Every row gives one point. Each table stands for the endless flat space through its points: a line for two points, a plane for three, and so on. The two share one point or none. Which?

First:
[[-22  -1  12 -33]
 [-18  -6   9 -27]]
Second, 3 rows:
[[ -7 -14   6 -11]
 [-19 -18  -5 -16]
 [-19 -22  -6 -27]]
They share: [-10 -16   3 -15]

First:
[[-17  15 -34   4  22  15]
 [ -7   5  -8  31  -6   8]
 [-13  11 -24  14  12  11]]
Second:
[[-17  22 -27   1  14 -10]
 [-17   0 -19  25   4   0]
 [-11  31 -27  -5  17  -1]
 [ -1  13 -14  18   6  21]]
They share: [-11   9 -19  19   7   9]

First, 2 rows:
[[-13 -20   7 -10  11 -23  32 -21]
 [-17 -20  -1 -10  13 -19  24 -21]]
Second (3 x 8):
[[-11 -20 -13 -10   8 -23   4 -23]
 [-31 -40  -8  15   8 -28  14 -23]
 [-23 -36 -13  10   5 -30   4 -24]]
They share: [-19 -20  -5 -10  14 -17  20 -21]

First:
[[ 30   6  10 -10  -4  -1   8  10  -9]
 [ 12  -3  16  17 -22   2  14   7  -9]
 [ 14  -8  14  18 -28  -7  22  10   1]
 [ 10  14  23  14  -9  26 -11  -1 -38]]
Second (4 x 9):
[[ 16  18  26  14 -15  26   3  10 -21]
 [  8  10  22  18 -19  30  -3   8 -17]
 [ 32  -2   8  -2  -6 -20   6   3 -21]
 [ 16  -8   8  16  -3   4  -7   4 -23]]
They share: [ 20   7  17   7 -15   7   3   6 -18]

First:
[[-17   9  -9  -2 -22  23  28  28   6   2  -3]
 [  8  27 -21  13 -12  23  32   6  11 -13  -1]
 [ 22  20  -4   4 -11   6   1  -4  10  -9  14]
 [ -9   0 -16 -16   9  -4  -6  -6  -2   1  21]
 [-29  10 -10  -3 -27  26  39  40   5   6 -10]]
Second:
[[-20   5   0   0   4  -4  19   8   9  -4  23]
 [-20   7  -8  -4   7  -3  21  12   5   1  20]
 [-11   5   9   9 -11   2   4 -10  12 -19  14]]
They share: no point

First:
[[ 23  12  28  -7  35   7  -3  40  14 -25   1  -2]
 [ 13  28  17  14   4  29   9   7  15  -5  -5  23]
 [ 17  26  20   9  11  25   7  16  16  -9  -5  16]]
Second (4 x 12):
[[ 11  19  10  -3  -2  16  -6  22 -10 -36 -16  16]
 [ 13  14  22   0   2   2  -1  25  -2 -29   3   0]
 [  9  28  10  10  14  34  -3  11  10 -19 -19  32]
 [  9  33   9  17  21  47  -2   3  20 -11 -24  44]]
They share: no point

First (2 x 14):
[[ -5  -1  -9 -16 -12 -14  15 -13   4 -10   5  -3 -10 -10]
 [ -3  -3 -10 -11 -13 -18  21 -13   3  -9   4  -5 -13 -12]]
Second, 4 rows:
[[ -7   1  -7 -28 -25   3  13 -30  31 -16  -1   1  20   1]
 [ 20 -24  12 -18   4 -13  13   4 -11   0  21 -17 -11  -6]
 [-22   6 -12 -17 -15  -6   2 -27  15  -9   5   8  -5  -5]
 [  2 -14   6  -8   8 -19   3  -2 -13   6  23  -5 -27  -8]]
They share: no point

First (6 x 18):
[[ 37  16 -11  36  -8   5 -44  22   7  32  -3  20  13  -5 -19  -1  32 -13]
 [ -6 -36  11  -7  -2  -9   2  28 -19   9  10 -18 -17   3   5  27  -9 -10]
 [ -3 -14  -2  -1  11  -3  22   7  -3  38  -3  14  -5 -20   2  29  -5  -2]
 [  8  -4  -6  10   1   8 -15   7 -14  12   3  -1 -21   8  -1  19 -11 -21]
 [ 18  -6   6  18 -33  -7 -18  27   1  29  24   2 -15 -10 -10  25   2 -25]
 [ 12 -15  12   9  18 -11 -33  32  -4   8 -12   4  22   9 -15 -17  33   8]]
Second:
[[ 11 -30  27  10  22 -12 -17  24  15  30  10  12 -26  20  10   8   6  14]
 [  1 -10  22  35  -3   8 -27  44 -10  35  20 -13  -6 -10  -5  33  -9 -11]
 [ 13 -10   4 -31   3 -22  -3   2   8   5  -4  17   0   2 -11 -33  15   1]]
They share: no point

First, 5 rows:
[[-17  10  -2  15  13   0 -22 -18 -21  15   7   7   8  19  25 -16  -6  -3]
 [ -2  10   3  -4  -9  -7 -17 -17 -29  21   4 -21  18   8  12   8 -10  -8]
 [ -9  10 -32  -5  -7  24  -2  -4  -9 -21  15 -27  16 -13 -11   4 -12 -33]
 [-14   8 -21  -8  -7  15  -5 -13 -19  -7  12 -23  24   0  -2  -2 -14 -28]
 [ -9   2 -17   8 -12   1  -3 -10 -16   9  -3 -19   7  -2   7   5 -23 -10]]
Second (5 x 18):
[[  1  17 -10   4  24  10 -16 -15  11   3 -14  -7  -6  -3  22   6 -14  -8]
 [ -5  20 -33   1   3  25  21 -15   3  25  27 -19 -33   9  15 -23 -41  -2]
 [ 10  18 -28  -1  11  -2 -15   5   1  10   3 -31  -7  15  22  -4 -22 -14]
 [-25   1 -13  27   4  11 -16 -20  -1   5 -26  -8   9 -19   4   5 -18 -16]
 [  5   6 -15   5  -7  -1  -1  -1 -17  -1  13  -5  -5   5  15   7 -13   2]]
They share: [ -9   4 -19  15  -5   4  -6  -7 -11   5  -1 -12   0  -3   9   2 -19  -8]

First, 6 rows:
[[-18  -9  -4  13  -5 -23  -1  -2 -15 -35  -2 -10  16 -29 -32 -29  -2  12
   32 -18]
 [-20   4   5  19  44   9  13  11   2   1   2   4  -5 -14   5  -4 -15  23
   11 -19]
 [-24  -6   3  20  11 -14  -4   1  -7 -23  -4  -2   7 -25 -18 -20  -2  20
   27 -20]
 [ 27  25  20 -18  12 -19   4  33   7 -22  44  16  -8   3 -18  38 -11  -2
  -25   0]
 [-12   6 -12   4  30   5  32   4  -9 -10   2 -21   0 -22  -9 -17 -27  15
   13 -12]
 [  3 -19   2  12  28  11  12  17 -11   2  24  34  32  -7  -4 -18  -7  10
   25 -32]]
Second, 3 rows:
[[  6  -8   6   6  -2 -18   7   7  -6 -18   4  -7  10 -10 -20 -17 -19  15
   12 -21]
 [-28  15  13   1  25  -7  -2 -12 -11 -21  10  15 -11 -51 -15  -7  17  20
   17  14]
 [  0   1   3   3   7 -21  16  10  -9 -27  22  11  -5 -25 -29 -11  -7  30
   27 -12]]
They share: no point

First (6 x 24):
[[-11  10 -18  -1 -15 -33  14 -11  24 -16 -31   7  14 -10  27 -10 -14 -25
    6   1  -5  34 -30  15]
 [-22   9  -6 -16 -57 -20 -24  10  58 -16 -16   1 -29   7 -12   3  -7 -51
    4  15 -22  12  -5   1]
 [-15 -11   7   5  -3 -13   7  -1  21  33  -6   4   4  36 -15   6  -8   2
    5  15 -10 -17  -6  17]
 [-19   3  11  28   8 -23  27 -13   8  19   0   8  17   6  10   0 -11   1
   16  17 -16   5 -18  25]
 [ -6   7   8   7 -19 -16   8  -2  31   4   2  15  -3   9  -4   1  -3 -15
   24   5 -10   0 -25  23]
 [ -9   7  11  -2 -22  -9   9   1  32  -7  -2   8  -1  12  -8   8   3 -15
   26   1  -8   3 -30  13]]
Second (2 x 24):
[[-19  -2  18  -4  -3 -17   8  -5  37  -4 -10  10  15  28   2  11  15 -15
   19  -3 -18  -7 -27  -2]
 [-29   8  -2  21  -8   8  23   5   7  11 -15 -15  10  -2 -13   1 -15  -5
   19  17  -8   8  -7  23]]
They share: no point
